Rows are points. Each copy is the shape, with its points in the same order, turned, moved and blurred by noise. Is it also mirrored, or only turned?
In the rows, zero is written as 128.

Shape:
[[164  97  64]
 [128  84 163]
 [ 92 198 132]
 [167 131 164]
 [188 187 186]
 [140 118 104]
 [ 93 156  67]
 [ 88  77 191]
 [ 94  78 172]]
Copy 1, 9 rows:
[[174  97  37]
 [136  91 144]
 [ 67 175  88]
 [164 131 139]
 [162 198 139]
 [140 114  72]
 [ 85 126  31]
 [103  52 161]
 [ 99  60 147]]
Copy 1 is: only turned
Copy 2:
[[127  70 101]
 [108 130 187]
 [124 205 105]
 [172 144 170]
 [207 178 155]
 [122 120 118]
 [ 91 150  58]
 [ 77 153 209]
 [ 75 138 205]]
Copy 2 is: only turned
Copy 3 (9 x 3):
[[214 124 108]
 [128 138 166]
 [ 88 121  47]
 [135 178 125]
 [112 216  81]
 [168 130 101]
 [153  76  54]
 [ 96 116 185]
 [111 107 175]]
Copy 3 is: only turned
Copy 4:
[[199 129 100]
 [107  88 142]
 [122 205 184]
 [149 103 183]
 [160 127 242]
 [157 133 125]
 [145 206 107]
 [ 56  88 144]
 [ 78 101 131]]
Copy 4 is: only turned

Shape (7 x 4):
[[ 71 105  87 160]
 [144 133 111 205]
 [183 150 146  99]
 [ 36 119  74 122]
 [239 125 118  82]
 [129 129 143 176]
 [138  87 145 177]]
Copy 1:
[[171 103  85 205]
 [169  66 164 164]
 [112 143 161 100]
 [147 150  62 231]
 [160 166 175  47]
 [137  71 140 150]
 [163  68 107 123]]
Copy 1 is: only turned
Copy 2 (7 x 4):
[[ 79 192  90 148]
 [142 189 152 112]
 [150  72 129 117]
 [ 62 177  64 186]
 [189  61  96  68]
 [111 157 159 122]
 [ 92 160 144  79]]
Copy 2 is: mirrored
Copy 3, 7 rows:
[[102 122  44 131]
 [190 121  65 110]
 [156  98 184 105]
 [ 43 130  57 117]
 [179  40 192  73]
 [169 128  96 135]
 [174  99  85 158]]
Copy 3 is: only turned
Copy 4 (7 x 4):
[[ 82  98 174 114]
 [118 142 190 186]
 [179 172  99 149]
 [ 54  88 139  82]
 [226 138  80 177]
 [127 161 180 146]
 [156 136 200 135]]
Copy 4 is: only turned

Shape (12 x 6):
[[175  87 105 130 127 118]
 [ 88 101 179 105 221 112]
 [149  60 131  66 125 131]
 [  7 101  99 124 101 203]
 [160 134 152 204 145 135]
 [152 135 111 141 150 137]
 [ 32 145 166 121 169 113]
 [ 55 146  71  82 122 123]
 [ 94 141 159 131 134 135]
 [170 156 124 159 120 163]
 [123 112 136 110 132 101]
 [152 120 150 103 152 166]]
Copy 1 (12 x 6):
[[173 128 161 102 106  91]
 [131  98 149 119 237 144]
 [146 103 167  63 111 154]
 [ 38  43  83 156 103 112]
 [148 166 169 182 145  65]
 [171 139 126 152 132 107]
 [ 73 116  97 130 216 119]
 [110  94  37  94 130 114]
 [ 99 142 119 138 163 119]
 [156 164 132 175  95 108]
 [132 139 129  93 145 110]
 [143 131 154 145 134 157]]
Copy 1 is: only turned
Copy 2, 12 rows:
[[162 102 135 118 187 123]
 [ 62 190 192 121 161 135]
 [127 111 130  73 196 181]
 [ 50 153  22 109 116 145]
 [137 104 149 199 137  96]
 [135 121 150 132 140  89]
 [ 70 204 141 121  94 137]
 [120 170  89  59  99 117]
 [ 99 139 125 145 110 142]
 [131  77 123 164 123  96]
 [139 144 145 117 133 148]
 [ 91  94 148 118 149 137]]
Copy 2 is: mirrored
Copy 3:
[[170 174 157 147 111 120]
 [175  69 100 153 193  64]
 [156 155 198 128 164  87]
 [ 62  42 191 179 155 175]
 [182 100 106 143  53 123]
 [161 131 117 129 115 141]
 [ 91  47  93 162 162  81]
 [ 58 126 126 161 182 150]
 [120  82 125 131 123 104]
 [154 120 128 104  73 157]
 [130 138 133 144 136  86]
 [166 106 153  97 138 119]]
Copy 3 is: mirrored
Copy 4, 12 rows:
[[173 121 121 133 113  80]
 [101  58 109 203 188 161]
 [105 102  95 148 143  50]
 [ 45 103  82 219  12 155]
 [179 149 174 178 142 149]
 [154 128 124 129 127 145]
 [ 61  62 143 197 130 188]
 [ 60  78 109 122  62 150]
 [ 91 116 147 169 125 151]
 [154 179 147 134 115 148]
 [110  89 129 146 130 109]
 [120 144  98 160 159 128]]
Copy 4 is: mirrored

Shape:
[[135 137 162 156 109 114 161  80 113]
 [167  70 106 171 134 113 115 128 107]
 [ 76 111 139 105 101 113 155 124 169]
 [135 153 153 161 152 118  63 201 107]
 [148 106 160  97 170 113 107 159 123]
 [140 120  39  85 129  78  77 125 185]
 [144  88 150 157 177 166 140 111 142]
 [116  94 150 168  45  69 177 125 154]
 [112 145 121  91 161  79 116 190  81]
 [101  75 115  84 143  93  87  89 120]
 [174 133 114 127 132 154  50 127 134]
 [100  91 121  41  63 179  76 166  83]
 [174  74 166 110  86  48  74 126 175]]
Copy 1, 13 rows:
[[110 124 141 123 135  82 149  85 154]
 [136  69 135 145 142 141 121 135  98]
 [ 52 136 114  75 101 138  97  96 151]
 [122 154 158 193 118 137  60 179 151]
 [119 162 135 124 129 156 129 185 134]
 [178 113  85  68  47 168  67 148 111]
 [128 113 118 138 172 178 153 118 163]
 [ 38  68 128 109  83  80 122  98 122]
 [116 196 111 125 128 116  71 185  99]
 [134 123 139  39 144 145  94 157 119]
 [174 130 169 148  91 175  97 135 139]
 [ 89 192 214  82 106 201  71 118  71]
 [ 99  79 164  84  43 130 140 206 142]]
Copy 1 is: only turned
Copy 2:
[[110 170 145 122 133 169 133 104 112]
 [178 160 117 168 120 111 106  59 127]
 [118 108 102 105  74 159 168 120 150]
 [148 113 150 188 158  57 123 162 138]
 [139 102 108 116 162  85 120 108 158]
 [149 120 132 119  35  78  77  96 222]
 [147 156  68 154 166 150 114 104 158]
 [158 162 152 112  66 155 208  85 112]
 [107 100 119 116 117  35 110 128 110]
 [110  75 114 132  94 128 100  50 161]
 [173 117 154 165 135 119  61 129 178]
 [185  14 118 114  86 139  72 141  97]
 [184  99 189 107 116 116 162  53 193]]
Copy 2 is: only turned
Copy 3 (13 x 9):
[[173 101 177 155 123 140 123 131  78]
 [153 167 146 125 141 176  96 155 138]
 [105  91 161 142  68 146 173 156 113]
 [ 95 172 169 194 176 116 137 109 178]
 [ 95 110 140 149 173 113 121 157 157]
 [121 175 114  95  49  83 131 170 177]
 [156  78 144 138 141 188 107 126 164]
 [144 144 219 115 105 172 180 172  62]
 [ 61 160 103 168 141  99 134 126 110]
 [ 90 116 147 126  67 123  66 173 132]
 [162 146 151 181 123 105  93 154 199]
 [ 83 130 115 249  85 134 116 236 141]
 [119 147 226  99 134  95 118 225 134]]
Copy 3 is: mirrored
Copy 4:
[[133 137  82 129  85 129 172 105 112]
 [136 144  87 139 117  51 123 170 101]
 [107  66 130 125 118 114 162 111 170]
 [ 83 133 131 151 125 136  48 158  79]
 [ 96 128 169 101 119 101 119 156  90]
 [ 79 127 115  88 215  45 108 114 165]
 [163 150 149 145 122 111 166 174 112]
 [126  74  80 158  57  68 141  78 157]
 [ 75  74 127  83 143 118  91 141  59]
 [ 54 117 115  97 147  73 181 165 131]
 [ 99 192 113 108 148 111  88 168 141]
 [ 65  86 105  38  96 128  96 218 185]
 [ 50 154 143 126  80  27 117 101 153]]
Copy 4 is: mirrored

Shape:
[[ 76 142 117 109 137 199 161  79 128 172 151]
 [135 120  74 166 135 109 137  35 112 112  96]
 [190 120 147 101 144 111  49  79 153  72 205]
 [128  89 105  63 197 168 121 107 129  96  91]
 [ 87  68 103 139 124 113 153 155 102 134 119]
 [182 159 107 129 168 158 100 172 101 122 129]
 [ 84 143  60 183  73 129 197 113  97  72 161]
 [ 57 119 151  78 142 142 146 165  68  91 145]
 [177 141 113  68 129  71  63 168 177 172  99]
 [ 56  71  66 120 130 156 129  94 138 163 117]
 [ 98 146  89 138 154 141 101 184 153  88  80]
 [101 126 104 146 183 130 181  60 172  95 141]
 [144 115  79 130 158 124 115 100  96 180 188]
 [164 118 143 130 114 178 119 147 119 143 100]
 [102 148 104 130 135 130 124 161 131 126 154]
 [103 171 193 180 151 101  92  84 128 197 159]]
Copy 1 (16 x 11):
[[ 72 184 109  99 118 157 141 177 144  91 162]
 [ 96 139 131 186 103  67 151 142 212  69 151]
 [221  93 113 165 104 118  72  90 117  69 190]
 [101 107  72  88 137 116 108 112 151  32 102]
 [ 93 132  44 140  88 102 141 148 161 172 105]
 [153 166 119 146 132 117 142  92 102  94  83]
 [ 53 175 107 197   9  92 144 167 123 133 130]
 [ 65 112  84  79  99 103 104 124  77 159 116]
 [161 132  30 182 184 163 163  24 151  98 149]
 [ 72 175  48 114  97 132 119 158 215 109 126]
 [ 78 149  62 192 144 139  97 104 123  95  67]
 [ 89 132  94 169 128 104 131 209 137  64 170]
 [164 190  84 124 109  83 162 137 161 112 151]
 [128 140 132 143 124 152 153 107 146 114  88]
 [113 177  72 170 112 117 123 121 105 130 140]
 [140 180 142 155 198 123 121 158 150 161 211]]
Copy 1 is: mirrored
Copy 2:
[[149 146 179 123 118 154 176  96 165 114 211]
 [105 141  99 112 155 182 101  82  92 149 155]
 [118  45 130 104 108 131  94 194  33 101 209]
 [ 58  99 125 106  89 193 128 158 175  94 171]
 [ 84 127 133 136 107 102 156 122 157 169 117]
 [134  87 113 169 146 177 155 217 137 135 153]
 [136 197  59 126 119 104 187 102  99 188 174]
 [ 71 168 164 106  94 104 190 197 157 145 174]
 [139  24 130  88 174 114  77 205 179 135 137]
 [ 93 113 149 128 102 134 134  64 184 165 184]
 [108 136  84 161 117 134  97 192 197 151 165]
 [100 158  99 132 126 132 123  86 122  63 185]
 [112  62 152 146 171 142 179 114 107 142 177]
 [166 104 149 135  97 173 140 176 148 142 125]
 [129 120 124 147 135 101 152 170 151 146 180]
 [162 135 225 163 194 106  98 140  93 117 171]]
Copy 2 is: only turned
Copy 3:
[[107 209 143  85 167 157 168 152 117 144 157]
 [102 157 160 134 131  61 133 153 128  56 170]
 [174 108   7 161 159  87 157 108 152 104 129]
 [154 126 134  38 134 125 123 149 171  76 117]
 [128 107 183 123 128 173 130 155  83  99 108]
 [162  96 134 130 145 145  98 143 188 144 170]
 [172 148 197 181 156 115 185 217  61 106 172]
 [188 154 130 100 157 192 108 184  98 116  86]
 [ 83  65  90 140  90  97  82 136 166 178  86]
 [ 58 141 163  80 144 169 173 159 104  86 131]
 [137 102 168 145 119 148 134 197 195 108 108]
 [134 170 172 123 190  74 192 144 139  89 107]
 [101 104 116 124 190 126 121 109 101 136 188]
 [145 141 146 120  76 150 119 124 151 143 151]
 [137 115 140 151 153 154 148 171 140 142 123]
 [ 81 203 111 208 179 148  91  79 137 142 122]]
Copy 3 is: mirrored
Copy 4, 16 rows:
[[121 146  76 126 139 201 160  68  76 172 152]
 [144  65  56 191 114 151  99 133 105  81 135]
 [146 103 121  52 164  77  61 115  82  68 191]
 [109 130 112  83 138 226 125 150 105  58 140]
 [171 152 153 176 138 176 130 165 100 128 115]
 [110 213  91 104 123 124  84 132 143  89 146]
 [175 135  76 202  97  97 195 146  51 125 116]
 [118 184 173 122 153 174 174 114  57  97  91]
 [ 99 132 136  72 129 128  11 174 137 161 100]
 [176 132  84 140 139 225 110 143  62 145 125]
 [150 174  65  99 140 148 123 177 122 104  60]
 [137  77  58 137 188 154 172 139 103 108 151]
 [125 159 106 163 160 154  71 120  84 133 194]
 [151 168 110 108  86 156 105 101 159 123 134]
 [134 176 100 122 157 125 119 140  96 143 111]
 [142 124 117 147 212 121  72  29 134 165 108]]
Copy 4 is: mirrored

Shape:
[[100  36 105 153  12 123  86 141  97 122 150 130]
 [175  27 123 151 119 218  89 116 129 169 133 152]
 [111 139 131 133 113  93 220  75 184 175 192  69]
 [191 101 137  87 138 138 190 140 139 226  95 137]
 [184 114  61 151 194  96 110 141  98 159 123 129]
 [142 103 189  99 156 140 109 126 116 125  61 143]
 [109 127 102  57  65 159  82 146 183 153  97  99]
 [185 169 148 203 142 107  81 185 106 130 111 147]
 [147 101 111 177 237 127  78 124  73 114 190 152]
 [200 103 112  90  75  93 112 138 132  73 144 114]
 [ 89 167 108 139 181 161  38 152  89 148 164 192]
 [151 132 189  88 171  39 121 202 203  96  86  98]
 [ 96 126 144 155 109 129 137 135 168 108 101 175]
 [117 148  99 113 155 101 122  34 133 158 175  81]
 [157  56 116  83 116 157 141 135 106 131  37 119]
 [134 136 158 136  98 186  67 228 146  73 158 100]]
Copy 1 (16 x 12):
[[218  52  88  87 138 150 143 150  74 117  87 138]
 [172 135  79 122 183 229  83  86  57 159 149 124]
 [143 103  90 188 148  63 135 148 178 196 176  26]
 [174 170  52 147 179 123  29  87 188 160 144  98]
 [126 136  86 173 151 158  93  67 143  32 142  94]
 [130 184 142 128 110 187  46 125 142 136  84 112]
 [122 136  91  93 152  95  45 189  73 129 135 139]
 [ 90 155  97 173 113 151 130  46 133  95  66 152]
 [ 90 119 115 184 162 235 141  71 110  59  94  38]
 [133 132  38  85  76 138 123 155 127  98 126  97]
 [ 42 127 139 134 225 169 102 102  82  81  64 102]
 [ 94 159  84 164  20  92  18 115 144 121  63  68]
 [101  90 146 105 113 133  89  94 131 166 109 122]
 [120 145 141 169 170 109 141 157 131 107 176  18]
 [183 141  99 112 123 191  19 145 156 112 150 145]
 [ 60  98  42 151 112 164  99 166  63 145  60 159]]
Copy 1 is: mirrored
Copy 2 (16 x 12):
[[178 175 155 184 149 143  56 119 189  78  47 191]
 [184 129 170 123 105 127 179 163 191  48 115 207]
 [ 79  79 149 155 140 173 154  57 141 198 101 100]
 [ 79  85 110 165 129 100 217 183 115 110  77 157]
 [119  83 156 141 163 147 110 224 154  86 139 101]
 [126 150 148  92 128  72 123 174  69  82 114 151]
 [123 161  85 101 176 146 162  87 124  50  41 130]
 [128 114  87 132  98 156  55 191 112  70 186 129]
 [133 110 194  71 154 130  74 218 188 122 199 134]
 [168 166 113 142 126  79  98 131 167 103 101  64]
 [130 137 110  50 221 150  71 181 147  83 191 192]
 [ 55 105  92  68  81  48  80 128  89  86  87  58]
 [110 120 134 129 157 108  83  74 102  73 145 178]
 [152 103 173  92 192 176 144 123 134 181 104  77]
 [119 164 170 149 141  89 173 176 109  38  61 137]
 [114 220  86  72  91 124  85 122 177  40 150 143]]
Copy 2 is: mirrored
Copy 3:
[[ 44 127  77 159  54  74 234 142 164 124 167 189]
 [ 47  85  29 107 113 119 176 111  87 159  92 179]
 [194 162 115  83 172 159 183 104 219 169 175 196]
 [115 188  78 121 216 106 135 130 128 181  86 154]
 [124  87 130 149 121  66  75  87 147 175 107 175]
 [ 82 150  94 133 150 134 118 112 109  58 111 123]
 [ 33 188 114 152 103 188 161 141 161 166 135 143]
 [172 110  80 188  65  86  82 152 124 113 107 149]
 [141  38 111 106  75  78  87  36  92 128 154 159]
 [ 72  93 105 161 124  98 141 188 195 141 183 121]
 [111 145 114 112   7 104  88  69  71 138 145 134]
 [126 162 129 228 193 155  66 150 145  79 206 148]
 [110 164 114 122 104 137 140 167 116  85 146 206]
 [128 130 124  61 109 153 126  57 223 145 155 155]
 [ 22 127 125 152 176 110 160 138 131 115  80 148]
 [110  96 104 212  62 174 168 166  80 129 183 109]]
Copy 3 is: mirrored

Shape (15 x 12):
[[150 175 154 120 105 155 125 168 144 122 112  88]
 [176 152 152 154 101 157 161 137 135 125 126 138]
 [158 100 124 114 231 150 124 106 128 182 135 249]
 [142 144 186 101  98 108 124 111  86 118  95  82]
 [126 156 185 136 113 157 171 129 156 180 135  76]
 [137  67 141 110 106 165 123 152 152 124 144 196]
 [133 117 171 166 117  63 125 148 157 178 120 120]
 [101 123 114 125 104 136 140 111 152 143 122 214]
 [101 148 133 135 116 178 119 149 129 110 120 129]
 [140 146 139 136 186 132 161 112  29 127 138  78]
 [154 161 110 118 112 158 126 125 144 148 141  75]
 [139 135 131 156 110 178 123  99 149 125 108  85]
 [130 130 107 108  98 170 136 139  15 132  59  78]
 [139 140 114 106 130 152 178 129 123 117 128  99]
 [109 131 114 128 108 166 154 134 158 111  52  83]]
Copy 1 (15 x 12):
[[137 148 131  64  79 113 117 111 146  96  89 107]
 [116  94 145  96  73 140 151  99 165 109  85  96]
 [ 69  54 210 150 193 184 111 158 128 159  21  99]
 [ 99 185 121  97 111 108 150  70 125 140 127  96]
 [155 122  97  38 103 150 155  89 138 146  66 111]
 [145  78 153 168 104 134 130 173 135 153  92  93]
 [147 102 168  80 130 118 184  95  94 138 105 164]
 [ 84  59 144 129  94 169 122 164 109 156 111 126]
 [133 139 145  91  81 170 101 143 143 124 114 102]
 [106 171 139 110 175 199 117  35 165 103 104  92]
 [121 132 101  59 125 133 130 131 173  93 100 119]
 [119 152 128  73  91 159 156 139 191 133 104 124]
 [ 90 222  98 141 110 191 145 105 123  66 118  78]
 [115 127  95 113 110 156 106  96 168 111  90 124]
 [114 176 107 101  54 162 129 138 151 121  85 166]]
Copy 1 is: mirrored
Copy 2:
[[113  96 127  94 142 151  89 115 145 182 106 101]
 [ 86  78 152 102 150 149 128 128 138 126 121  86]
 [149 129 175 178 122  62 144  97  55  70 203  46]
 [153  75  93 111 145 186 153  68 164 148 122 112]
 [138  88 174  79  89 143 133 131 192 159 126  98]
 [118  91 149 150 127 161 125 173  61 120 179 101]
 [176  96 208  93 157 153 154 109 122 134 122 149]
 [123 116 160 154 135 145  98 146 115  70 186 139]
 [102 131 120 151 124 159 103 134 137 157 126 112]
 [112 129  79 115 101  99 207  54 149 132 102 101]
 [125  82 111 111 131  96 111 138 162 173 113 119]
 [131 100 119 132 143 133 127 159 173 144  91  96]
 [108 160  32 102 169 160 180 102 173 156 153 107]
 [111 107  89  86 108 122 121 127 137 117 122 110]
 [145 145  90  86 140 167  86 166 162 126  99 100]]
Copy 2 is: mirrored
Copy 3:
[[172 123 130 109  96 139 167 162 139 116 155 100]
 [185 132 133 123 134 135 160 145 135 169 113 125]
 [ 62  80 137 164 163 145 147 157 170 159   8 213]
 [157  85 168 138 126 154 103 114 131 129 171  85]
 [180 128 139 100 110 143 132 139 151 131 185 180]
 [146 103 103 126 191 139 174 121  88 106  68 155]
 [144 156 145  75 145 202  91 122 152 120 117 139]
 [135 152 112 197 157 142 129 131 107 111  71 170]
 [135 126 113 146 132 123 152 171  99 110 141 118]
 [ 71 100 203 136 130  88 134 134 146 192 168 110]
 [141 127 124 105  63 117 157 118 125 125 146 132]
 [164 118 106 112  99  88 109 145 112 132 138 130]
 [ 90  86  97 163 145 105 142 107 142 156 203  56]
 [132 131 147 132 117  90 158 117 151 121 134 129]
 [163 135  86 132 134  77 118 153 154  87 159  98]]
Copy 3 is: mirrored
Copy 4:
[[179 112 102 127 128  59 170 126 143 177  83 130]
 [145  69 124  92 139  94 174 116 128 164  87 146]
 [175  72 215  90 104 145 130 130  39 104 183  60]
 [137 100  58 104 147  57 122  93 147 122  82 110]
 [158 112 122 141  92  80 125 112 101 162  41 161]
 [158  54 177 159 130 112 122 123 148 133 175 144]
 [138 125 100 169 125 115 183 118  81  78  95 155]
 [108  60 162 126  75 129 143 144 140 117 159 120]
 [131 108 139 121 117  72 147 163 148 172 134 132]
 [147 118  96  67 194 108  88 155  81 156  66  81]
 [163 143 133 111 116 118 146 127 151 184  81 133]
 [110 139 151 108 141  72 138 102 141 177  94 149]
 [140 110 124  73 192  52  97 174 191 127  58  87]
 [134  97 130 134 143 109 124 132 138 181  83  94]
 [102 119 149 153 121  47 151 123 165 172  73 100]]
Copy 4 is: mirrored
